Each row is a point. To make a cloud, some directions were put in groups of two or more. Within a group, all points are equally far from the middle, so they leave a hole (a ring in 2 directions, a hollow ball in 3). The other directions are filled evenly. Then the cloud was stretched, turned, moved and blurred a little. How many holes are there, and how many directions does each take, smallest first?
In the rows, 128 means zero.

Cloud (14 x 2):
[[126 108]
 [ 82 133]
 [117 138]
 [162  72]
 [ 79 124]
 [117 172]
 [135 166]
 [136 100]
 [124 142]
 [124 170]
 [ 78 129]
 [145 127]
 [106 124]
 [112 135]]
Holes: 0

Cloud (20 x 3):
[[ 94  87 107]
 [105 110 132]
 [169 134 124]
 [101 147 146]
 [116  84  99]
 [141 163 106]
 [120 145 137]
 [ 47 109 132]
 [109 135 136]
 [135 131 101]
 [ 75 137 132]
 [151 132 121]
 [ 73 133 145]
 [100 101 101]
 [ 92 128 114]
 [ 83 142 129]
 [ 96 122 159]
 [ 98 175 139]
 [ 96 159 123]
 [143 142 147]]
Holes: 0

Cloud (53 x 6):
[[151 127 127 123 152 116]
 [128  83 105 134 109 157]
 [155 163 162 142 124 166]
 [ 97 158 159 178 119 124]
 [104 162 170  93 150 130]
 [132 137 158 131 158 184]
 [119 121 170 103 172 159]
 [150 125 100 130 104 145]
 [ 92  84 116  97 125 152]
 [133 142 133  87 171 140]
 [121 159 156  92 114 154]
 [131 118 105  93 160 154]
 [128 169 134  92 136 155]
 [ 99 154 117  95 146 157]
 [ 93 115 114 117 124  96]
 [110 128 131  69 154 134]
 [102  96 150 153 133 120]
 [135 150 129  85 141 159]
 [113 144 158  96 159 113]
 [102  85 106 103 116 108]
 [139 167 131 149  82 116]
 [115 165 137 148 146 174]
 [160 143 162 138 163 153]
 [ 82 167 149 136 140 156]
 [146 117 111 135  77 120]
 [142 108 131 131  84 105]
 [106 120 171 125  97 116]
 [122 120 135 184 120 126]
 [133 138 171 129 185 140]
 [100 160 155 129 150 177]
 [ 91 153 124 119 167 135]
 [109 166 157 111 148 105]
 [124 108 102 158  92 116]
 [ 76 140 120 100 118 118]
 [102 177 180 164 128 126]
 [126 113 127 101 151 105]
 [130 115 146 159  94 168]
 [ 97 135 113 142  69 131]
 [118 100 153 166  93 130]
 [131  89 160 134 108 145]
 [ 95 174 120 130  98 120]
 [100 167 182 122 146 120]
 [ 97 147 150 178  92 130]
 [151 123 105 138  90 129]
 [ 94  81 127 111 150 144]
 [ 87 153 140 166 123 121]
 [ 96 164 182 116 123 139]
 [122  79 111 129 148 145]
 [ 96 178 123 127 119 116]
 [112 175 148 172 138 154]
 [141 167 169 149 163 122]
 [115 101 107  99 168 136]
 [ 87 149 117 137  79 122]]
Holes: 2 (2, 4)

Cloud (82 x 8):
[[124 117 130  88 133 182 139 124]
 [161  91 135  99  92 156 195 122]
 [154 127  80 154 107 156 143 112]
 [126 141 158 141 138 136 115  84]
 [107 151 135 119 117 165 155 163]
 [144 117  98 144 136 147 148 187]
 [152 122 164  86  91 130 195 139]
 [168 121 124 135  67 146 178  87]
 [ 99 162 122 149 137 155 133 126]
 [133 130 137 115 117 101 105 138]
 [160 150 135 153 147  80 153 113]
 [160 109 129  92  92  97 182 121]
 [ 86 108 136  95 134 177 125 145]
 [131 152 106 178 156 154 119 132]
 [148 113 161 111  86 125 132 135]
 [156 140  98 169  99 122 156  94]
 [160 130 158  90 137 139 154  91]
 [139 137 130 170  88 122 156  70]
 [153 168 105 111 153  92 159 152]
 [187 111 112 131  95 156 165 150]
 [149 144 124 140 142 126 191 115]
 [165 141 156 104 123 144 187 152]
 [134 127 130 159 101 154 147 155]
 [ 90  89 112 109  98 152 104 130]
 [158 145 136  95  81  90 138 103]
 [ 84 137 104 107  95 110 128 140]
 [ 97  89 110  94 118 184 124 147]
 [162 131 121 112  96 123 110 121]
 [171 130 155 157  92 144 179 132]
 [157 144 112 122 106 158 177 179]
 [142 163  88 150 129 142 167 130]
 [147 118 160  88  95 124 151 150]
 [168 141 131 162 121 102 114 109]
 [154 107  92 148 114 170 166 164]
 [159 116 100 109 137 140 164 183]
 [169 124 124 153  61 122 173 123]
 [113 117 132 158  72 142 120 105]
 [116 117 123 151  81 101 133  99]
 [143 132 142 183  90 117 125  88]
 [153 144 126 161 146 147 181 135]
 [118 126 118 120  91 144 173 161]
 [122 117 137 123  92 124  90 105]
 [148  92  91 115 110 167 116 158]
 [106 100 156 128 124 123 131 119]
 [133 115 163 118 121 100 127 127]
 [103 135 140 115 133 150 125  82]
 [175  99 135 122 123 114 194 131]
 [121  71 128 121 123 159 124 128]
 [ 97 136 151 117 137 133 147  86]
 [116 110 139 114 166 150 128 100]
 [160 152 138 168 133 146 170 133]
 [153 116  73 134  80 149 151 156]
 [137 121 160 154 166 115 132  80]
 [104 132 136 122 132 126 168 138]
 [164 113 120 172 131 170 144 145]
 [ 88 111 133 119 120 179 131 141]
 [144 148  82 173 150 140 102 135]
 [177 144 119 158 137 131 182 108]
 [147  98  85 122 126 153 115 173]
 [122 133 129 163  74 146 138 113]
 [124 156 141  82 140 125 129 107]
 [195 120 122 164 118 152 166 112]
 [ 80 144 121 101 119 103 119 115]
 [101 138 130 148 116 176 127 132]
 [101  95 109 130 116 196 119 136]
 [134 133 110  80 136 114 129 104]
 [146 143 104 166 153 104 141 108]
 [154 153 102 164 137  94 120 130]
 [130  76 133 131 143 164 146 125]
 [127 136  91 171 107 126 106 153]
 [146 144  95 103  75 135 139 117]
 [181 125 139 118 127  80 153 127]
 [157 125 136 149 166 161 133 121]
 [127 168 134  94 140  99 168 148]
 [135 123 105 132 137 164 180 132]
 [156 135 110 127 169 146 168 178]
 [140 130  90 112  94  96 154 121]
 [123  85  98 135 128 181 112 157]
 [151 114 149 128  88 145 111 114]
 [175 148 140 108 117  74 179 101]
 [135 178 131  98 123 119 165 120]
 [127 143 125 103  76 126 111 130]]
Holes: 2 (3, 4)
